Every row gives one point. Any point is a mix of the corners, with weights that add up to 1. It lies inside the corners' shape when no weight is negative. Is each point inside? If not, which corners have a negative weight?

Corners:
(1): [ -5 -29]
(2): [16 24]
(3): [-60 -49]
Points:
[25  0] -> outside (3)
[ -3 -21] -> inside
[-23 -23] -> inside
[-34 -44] -> outside (2)
[-28 -20] -> inside
[-23 -25] -> inside
[ -9 -18] -> inside
[ -5 -24] -> inside

Corners:
(1): [ -2   0  14  17   7 -13  42  36 -14  33 -15]
(2): [-18  -9 -24   1  26 -20  36 -14 -14 -21   4]
(3): [-21  22 -10 -14  34  20 -21  38   7   5  26]
(4): [-21   6 -43  23 -23  31 -27  13  20  37   7]
(5): [  8 -38   9 -26 -18  26 -11 -17 -33 -23   4]
(6): [ -2  39  22 -18  -7  14  13  35   7 -25 -44]
(7): [ 34 -31 -18  -5 -25 -11   5 -12 -60 -16 -27]
(8): [-27 -25  -2  -1   9 -20   9  -7 -30  29 -24]
(9): [-32 -11  -4  16 -26 -19 -23  -9 -17 -32  -3]
(10): [ -8 -32 -50 -36 -23  10  -4  11   7  32  30]
(11): [ 29  10  -7  27  14 -25 -16  11  21  45  -6]
(12): [ 34   8  22 -30  22 -21  16 -15 -43  43  25]
Points:
[-2  9 -6  9 -1 -7  1 25 -1 42 -7] -> outside (2, 5)
[  1   2   0   6   6  -7   7  10 -15  10  -9] -> outside (10)
[ -8   2 -12  10  -9   1  -9  10   0  12  -4] -> inside
[ -9 -28  12 -40  -8  -8  25   5 -58 -19 -20] -> outside (2, 4, 11)
[-10 -36 -24   4  -9   0  -6  -6 -22   4   6] -> outside (6, 12)
[ -2  -8  26  -8   4 -11  20  -4 -54 -28 -27] -> outside (4, 10, 11)
[ -1  -2   5 -10  -8   6   0   7 -12  -8 -11] -> inside
[-11  -3 -15  -3  12  -3   7   5  -8   1   5] -> inside
[ -5  -8   5 -10   9  -7   9   7 -14   2   1] -> outside (4, 7)

Corners:
(1): [-33 -21 -14 -29  -4  -9  -5  47  35 -25  34  38   0  20  -6 -50 -32  20
  45   0]
(2): [ -4   9 -17 -18  -5 -31 -20   9  37  -1  37  27   6  -6 -39 -51 -28 -29
   7  46]
(3): [ 19 -30  42  22  17 -22  -6 -12 -19  36  19  16 -27  -8  33  -6  -1  -2
 -34  18]
(4): [ 37  20  24  31  32  -4  19 -11  35  -4 -36  16  -3  20   1   4  12  31
  -8  27]
(5): [  5 -24 -17 -36 -46  10   2   9  -5 -46  21  19  10  15   0   3 -10   2
  35  -9]
(6): [ -8 -10  37   3 -29 -36 -24   6  51   8  17  38  -9 -19 -39 -19  -6 -21
  10  10]
(7): [ 15  24  12   5  -1   6   9  23 -38  -8  -6 -18  31  40  24   3  41   8
 -16 -46]
(8): [ 13  11  -6 -13   5  47  16  37 -13  14   4 -11  -9  17  31  35  36   3
 -21 -27]
(9): [  5   4 -26  22   8 -16   2  30 -17  -4  -7 -13   2  20  24  45  60  31
 -20  -9]
(10): [ 18  13  20  25  16   4 -10  28 -17   4 -21 -30  -6  12  -6  31  -9  32
 -33   9]
(11): [  3  28   6  16   2   9  -7  20 -14   9   7  -9  39   4  47  35  15   7
  19 -16]
(12): [ 20 -30  34  23  11   2 -33 -22  -8  43 -24 -35 -16 -16  22 -15  40 -15
 -13  18]
(13): [ -4 -10  21  -7  24 -30 -12 -21  10  -3 -11   2 -25 -46   8 -20  -3 -11
 -23   2]
(14): [ 16 -42  10  19  35   1 -10 -33   3  45   4  -1  10 -14 -14   7  14  -2
 -14 -13]
(15): [-12   7  -6  33 -11  40   1  15 -22 -16  12  -2  22  -1  29   8  37  31
 -32 -13]
(16): [ -3 -30  41  -6  31 -19  -7  18  17  -5   3  45  13 -19 -44 -20  -3 -25
  11  52]
(17): [-31 -25  38 -30   7 -23 -11 -36  23  30  19   7  -9  -9 -27 -16  -4  -2
 -12  40]
(18): [-41   0 -28  -8 -44  -1  46  30   7 -18  -3  29   6  17  -9 -24 -22 -20
  34  -1]
(19): [-11  12   1  37  20  23 -22   2  -8 -16  -1 -13  -6  42  31  33  20 -10
 -17 -17]
(20): [-14  27 -14   3 -13  19  25  22 -21 -26  38   3 -10  17 -10   1  14   8
  51 -22]
(21): [  7  24  12   8  24   2 -29   0 -20  22 -50  41 -12   5   0   9   8  25
 -13   8]
Points:
[  2  -5  11   5  -1   2  -1  12   5   5   4  11  -1  12 -10  -1   7   3
  -2  10] -> outside (11, 13)
[ -3   3  19  14  17  -1  -2  -4   0  16 -14   6  -2  -5   3   7  29   1
  -9   1] -> outside (1, 2, 3, 5, 10)
[ 12  14   6  11   6  18  16  32 -20 -24  -2  17   3  24  17  29  -8  10
  23 -40] -> outside (2, 9, 12, 15, 17)

Corners:
(1): [ 25   3  25  11 -25 -38   0  24   3  -6   3 -24  -8 -19 -12 -15   4  30
   2  -1]
(2): [  3  -4  -3  13   5  11 -10  34  -6  15 -12 -20  16   7 -10   9   9  21
 -32 -46]
(3): [  0   1  -3  -8  34  17 -19  -7  -8  -1 -26  16  29   6 -17  18  19 -19
  -9  11]
(4): [  3 -17 -10  21  49  27 -54 -19   0  24 -17  18  -6   8  23  13  12   5
  -6  -5]
(5): [  2  22  10   6 -22  -4   9  17  19 -21  23  -9   1 -29 -11  -1 -14  35
   7 -16]
(6): [  9  15  19   7  -3 -17   4 -10  14 -23  60   6 -16  -5  -4 -40 -15 -11
  38  16]
(7): [ 16   5  15   0 -11  10 -10  15 -28   4 -13 -15   0  14  -5  11  -1  33
 -10 -24]
(8): [  5   5  31   5 -22   6 -15  35  18  12  -5   9 -12  13  -8  -9  -5  31
  -1 -21]
(9): [ -7  -8 -11   2  35  13   6  -6  14  -1  -3 -10  -9  -7   2 -20 -24 -25
  17  26]
(10): [ 16 -22  -7 -28  -8  -4 -28  33   6   3  -4 -17  11   9  -6  15   1   9
  -8 -17]
(11): [  2 -22  -7  -4  45   8 -24 -10  -9  17  -9  40 -16  13  21   2  21  26
 -15   5]
(12): [ 22 -21 -11  17  15  12   0  10   3 -18   4  21 -16 -16  11  -8  -4 -22
  27   0]
(13): [ 13  -9 -15  10  14  20 -12 -17  12 -13 -29  10  13  33  18  -1   3  -9
 -14  -1]
(14): [ -9  15   8   2  -6 -11 -21  10   9 -32   2  -3 -22 -14  12 -22  -2  -9
  13   3]
(15): [ -3 -23 -12  14  11  18  -4 -19   8 -13   5   3  -7   5 -11   3   9 -14
   5   3]
(16): [  3   2 -31   7  18  37   0   7  10  21 -16   7  -6  12  15   2  25  -5
 -13  16]
(17): [  8  13  28 -15 -18 -20  -5  -2  10   2   4 -21 -12 -22   4   2  -1  13
   4 -37]
(18): [  2   3 -11   7 -32 -11 -12  24 -11  20 -11  -6  15   4  -8  -2 -11  18
 -10 -22]
(19): [  2 -11  -6  10  20  16   1  12  -1  -6  13  12  -4  -6   9  23  -3 -23
 -13  22]
(20): [ 25  13   0  -4  -6  -1 -10  12  -1  -2 -14  -8 -13   3 -20  20 -10  13
 -21 -34]
(21): [  1   4 -18  12  27 -13   2   8  20 -13   4   6   5   8   4  19   8 -19
  38   8]
Points:
[  6  -2  -2   4   8   8 -12   3   5   5  -5   2   0   5   0   4   2   6
   0 -12] -> outside (1, 14, 19)
[  7  -2   2   4   3   6 -12   6   1   0  -3   1  -3   2  -1  -1   1   9
  -6  -9] -> outside (21)
[ 13  11  10  -1  -1   2  -8  13   6   2   1  -9   7   3 -11  13   3  17
 -10 -17] -> outside (9, 11, 12, 14, 15, 18)
[  8  -6   0   7  14  13 -13   1   4  -6   0  14  -9   6   4  -5   2   4
   1   7] -> outside (2, 17, 18, 21)
[ 7  5 -1  8  4  5  0  6  4 -9  0  4 -4  2 -3 -4 -3 -1  1 -1] -> outside (4, 10, 17)
[ 7  0  1  3  2  1 -7  4  6 -6  0  1 -3 -2  1  0 -3 -4  8  0] -> outside (2, 11)
[ -2  -1  -8  17  19  20 -12   0   2  -3  -2  23  -4   7  11   2   7   2
   2   1] -> outside (1, 9, 10, 17, 20)
[  2  -7   1  18  51  11 -10 -16   5  -9   6  49 -23   1  28 -16  12  -1
  20  49] -> outside (2, 10, 15, 17, 18, 20)
[ -1   2  -5   0   0   4 -14  20   2  14   3  -2  -5   5   5   6  -7  16
 -10 -16] -> outside (1, 3, 12, 13, 15)

Corners:
(1): [ 21   3   9 -25   7  25  31   9  -1 -28  -1  16  21 -43   2  14  41 -11
  21  23]
(2): [-11  14  -5  29  14  -9 -14  11  21  18  -8 -11 -14  -3  30   0 -31  -6
  37  18]
(3): [ 18 -11  -9 -32   0  -4  35 -44 -24 -14   6 -45  10 -32  16  -6   6   7
   9   6]
(4): [  6   6   9  -9   9  -3 -25 -16  21  21 -26  38 -16  -4  10 -34   4 -54
  20  36]
(5): [-39   6   6 -38 -26  14 -14 -11  -2  21  15 -32   1  -5   7  16  29  14
   0   9]
(6): [ 47  17  -5  44  -6 -11  11   8  20 -32  -5  -1  28  27 -35  34 -31   8
 -45 -50]
(7): [-21 -15  36  -3 -20  20  -3  38  -8 -23 -18   4  21  18 -22 -26  29  -1
 -14 -11]
(8): [ 13  14 -20  29  -9  10   1   2  14 -10  48 -44  23  35  16   4  -1 -29
 -27  -3]
(9): [ -6  -6  31  -8 -25 -24   7 -15 -14  21  12   2  23  30  20 -40 -31   3
  -2  -5]
(10): [-27  -5  -7  36  -9   6   3 -41  44 -22 -41  41  37 -35  12  -8  21 -20
   7  39]
(11): [  6   5   2 -23   5  -4  12  18 -20   2  -5  21 -24  25 -25  12 -30 -16
  12 -11]
(12): [-19  34  11 -23  10  -2   8 -13   2  -7 -12  -5   7  -4  60 -14 -18  18
   7  -8]
(13): [  0   5  -1  14   3  -3  -7 -26  24  -5  37 -15 -12 -30   7  -3 -30 -38
 -12  36]
(14): [ -1 -11  10  33 -17   3 -13   9  -4   1 -26  21 -17  13  -1   6  19  11
 -20 -20]
(15): [-20 -11  -3  -2  -8 -17  -8  39   5  -3   4  18   2   2 -21 -27  22 -10
 -33  -2]
(16): [ -1   4   2 -12 -37  -3  14 -10 -31 -22 -24  13  10 -22 -19 -27  27  -3
   1  -8]
(17): [ 22 -17 -14 -25  -1 -42 -17  18 -28 -37  15   3  -9  -8  10 -18 -28 -16
 -15  -3]
(18): [ 29  15 -43   2   6  57  20  -8  43 -36  21  16   0 -12  -3   1  44  23
  26 -21]
(19): [-32  21  27  17  17 -10 -17  -4  16 -21   4  26  37  25  -8 -18   9 -13
 -12   1]
(20): [ 10 -16   4  26   0 -18 -24   4   9   5 -22  21   2  23 -19   7 -25 -42
 -10 -53]
(21): [-16   3 -13  16  35  18 -30  -1   4  10 -10  32  -6 -53  22  17 -23  -7
  -2  44]
Points:
[ -4   2   1  -2  -3  -2  -3  -2   0  -6  -2   5   2  -4   6  -9  -2 -11
   2   2] -> outside (6)
[ 11   6  -1   4  -2  -2   0   5   2 -13   3   3   7   5  -5  -1  -5  -4
  -9 -13] -> outside (10)
[  1   6   3   4   0   1   3   1   5 -13   3   7  11  -1   2  -8   3  -8
  -5   4] -> outside (5, 20)
[ 1  1  1 -8 -2 -2  6 -5 -4 -4  1 -2  2 -1  2 -4 -4 -6  2  0] -> inside
[ -6  -2   0  -1  -2  -5  -6 -12  11  -9  -3   5  13 -21   2  -8   2 -12
   2  13] -> outside (8, 11, 12, 14)
[-1  3  1  9 -4  1 -7  5  7 -9 -2 12  3  0  2 -3  1 -8 -6 -2] -> outside (3)
[ -4  -3  -4  10   1 -12 -12   3   0  -8   4   3   1   3  10  -2 -20  -4
 -12  -2] -> outside (1, 4, 16)
[-16  -5  -3  25  -5   2 -29  -8  12  -1 -20  30   8  19   4 -13   0 -21
  10  -1] -> outside (1, 3, 6, 12, 13, 15)
[-4  3  3  5 -3  8  0  1  7 -9 -6  3  8 -3 -2  0  9 -6 -3 -2] -> outside (9, 17)

Corners:
(1): [-15  18 -16 -45  -2 -20  -9 -36 -14  18  15  -7   2 -10  -7 -19   7  23
  13 -20]
(2): [ 10  -6  50  29 -12  17 -10   3   5   1 -11   3  40  -3  18  -9   1 -16
   2  -5]
(3): [  8  12  30  -9   0   3  15   9  -1   8  -8 -11 -19  32  10   2  20  14
   8 -24]
(4): [  2 -20   1 -15 -30  12   2  30  -2  -3 -36 -20   9   6 -15  -8   0  14
  20  -3]
(5): [ 13 -21 -13   4 -32 -10  12 -42  -9   3   3 -16 -24   9 -30 -15  36  13
  -6 -24]
(6): [ 28 -16 -24   6  -5  35  14  -8  30   7 -33  35 -23  -7  24 -15 -23 -33
 -12 -50]
(7): [  9  -4  -6  -4   3  -3  18 -13 -23  -8   0 -14   3  29 -28  35 -38  13
   2  27]
(8): [  4 -15   4  -5  38  23  12  -4  -3   6   4  26   8 -34   8  15   7  18
 -16 -19]
(9): [  8  -7   8  -1  11  17  -6 -13 -31  12 -16  10 -17 -14  -7  29   6  -2
  22   5]
(10): [-14  -3  12  11  18   2 -15 -17 -15  24 -18  -8   1  10 -10  11  -7 -11
 -13  -2]
(11): [ 21 -50 -12  37 -14  37   1 -24 -25  10   7 -18  -7  10  10  19  15  -8
 -16  17]
(12): [ 17  17 -25 -22   3 -47 -26   4 -27  17  -8   5 -15  29   0  11 -12  20
  -8  -9]
(13): [-11  11  28 -16  13 -19 -60  25   9   9  -2  -8  28 -16  -4 -12  -8   1
  45 -20]
(14): [-21  13  54 -25 -24  -6  43  17   4  -3   3 -30 -13 -41   5 -33  -2  -3
   6 -27]
(15): [-19 -17   4  23  11  17   3 -27   1  39 -20  37 -54 -12  11  20  12 -18
  -4 -17]
(16): [  7  -1 -24  -3  19  -5 -26  -6   7   5 -21  -4   4   7 -13 -32 -15  23
  18  -3]
(17): [ 12 -32   0 -11 -14   8   8  13 -30 -30 -13 -14  21  49  -6  37  16  13
 -21  35]
(18): [ 42 -46 -14   6 -23  31  33 -10  17  15  -5   8   7  -8  18 -39  16 -21
   6 -30]
(19): [ 16  25  54   7 -12  -6  -2   5  25  12   0   2  -9   1 -13  16  16 -13
   3   5]
(20): [  3 -19 -24  14   5  -1   2 -23  13   1  -4  -9  15 -15  12 -17  24   0
  -8 -11]
(21): [-10  -6  10 -24  14 -16  -7 -24  17  -9 -23   5  13 -34   2   7 -10  22
  -9  -2]
Points:
[  4  -9   6   0   1   3  -2 -12  -3   7  -6   2   0  -5   0   3   2  -1
  -2  -5] -> outside (3, 4)
[ 10 -11  -1  -2  -5   4   7 -10   7  14  -5  -1  -6  -6   2 -13   4  -3
   1 -19] -> outside (2, 9, 17)
[  3  -3  -3   2   1   1 -10  -7  -1  13  -9  -2  -3   7  -7  -1   0   5
   4 -10] -> outside (9, 14, 17, 18, 21)
